Rows are points. The window is the flat piece filled in between its corners: a triangle in 3 columns, a solid with four corners in 4, and so on. A path goes straight from each point to the next, and from the last back to the first. List the points from which the path goes on through the window.

Window, 3 rows:
[[-22   5  -9]
 [ 60   7  -6]
 [-56 111   3]]
Path:
(1): [ 52  12 -36]
(2): [53 10 21]
(3): [ 83 -25  21]
(4): [ 92 -27 -44]
(5): [ 32   2 -47]
(6): [36 -5 23]
(7): [-23  11  12]
(8): [-14   8 -31]
Through the window after points: 1, 7

Window (6 x 6):
[[ -50   78 -121   67   51   34]
 [  45   -3   -5  -43   21  -11]
 [  -6   -5   50   19   39  -12]
 [  45   25   48   16  -13   -1]
 [ -17   19    6  -36  -19   -2]
 [ -45    5  -94  118   14   10]]
Path:
(1): [ 10   8   2  29 -11 -92]
(2): [ 10  35  12 -13   4 -24]
(3): [  6  21   4 -21  10  26]
(4): [-37 -15 -33  60  24  86]
(5): [-35  46 -43  64  18 -22]
(6): [ -6  41 -55  56  21 -27]
(7): [  3  -6 -34  44  40  73]
(8): [  0   8 -25   2  29  42]
(9): [  9  44 -38   5  11 -45]
(10): [  8  44   4  15  15 -78]
(11): [ 11 -17  56  24  18  61]
(12): [ 18 -31  23  -3  18  71]
Through the window after points: 8, 10

Window, 8 rows:
[[-37  18 -26 -29  -8  -3 -68  -2]
 [-28 -33   9  20  59 -45 -44 -36]
 [ -9   9 -50  -5  69  28 -69  -1]
 [-12  55  77   3  37  57  59  26]
 [ 29  61  38  23  -3  18 121  24]
 [-26   1  -7  60  14  76 -80   2]
 [ 20 -26  51  -8  20  43  72   3]
 [-88 -62 -32 -16  63 -71  37  -2]]
Path:
(1): [-20 -54 -16  -9  45 -28 -71  70]
(2): [ 18 -13  40  18  31  14  -6  57]
(3): [-14  15   0 -10  27  52  56 -45]
(4): [-23  44  22  -3  21  53  42 -24]
(5): [ 23 -10  43  -1  37  19  31  95]
(6): [ -4 -24   2   2  24 -15 -51  72]
(7): [-54  16 -54 -12  44  12   0 -89]
(8): [-14  33  18 -10  28  20  42 -21]
(9): [-6 11 39 -9 54  6 26 66]
(10): [  6  17  14  10  51  10 -32  64]
(11): [-54  39 -25   8  15  43   9 -71]
(12): [-45 -23 -17  -4  62   0 -41 -42]
Through the window after points: 2

Window, 9 rows:
[[ -40 -100  -31   20  -10   17  -41   -7  -48]
 [  33   80   30  -65   24  -59  -89  -22   57]
 [   5   15   35   36  -45   14  -81   41  -28]
 [  47   28   53  -27    3  -27   10   10  -12]
 [ -13   39   14   40   78  -73    3   -8   33]
 [  41   96  -28  -12   46  -14  -32  -24    6]
 [-106  -80  -59   70  -81  -48   53    1  -71]
 [  18   33  -17  -33   23  -25  -39   69   25]
 [-114  -28    0   13  -15   12   14   12  -59]]
Path:
(1): [ 43  55  14 -21  22 -48 -56   5  -5]
(2): [-34  -8 -11 -14 -17 -32 -28  -6 -92]
(3): [-50 -20 -15  17 -18  26  -5   9  23]
(4): [-38 -13   7  30  -5  12  21  -3  70]
(5): [-37  25  -2  11  33 -58 -16   3 -53]
(6): [ -8  18   8   5   2 -33 -68  43 -51]
(7): [  5   4  24  32 -46  32 -34  12  37]
(8): [ 38  34 -12  -5  13   7 -34  -5  85]
Through the window after points: 4, 6
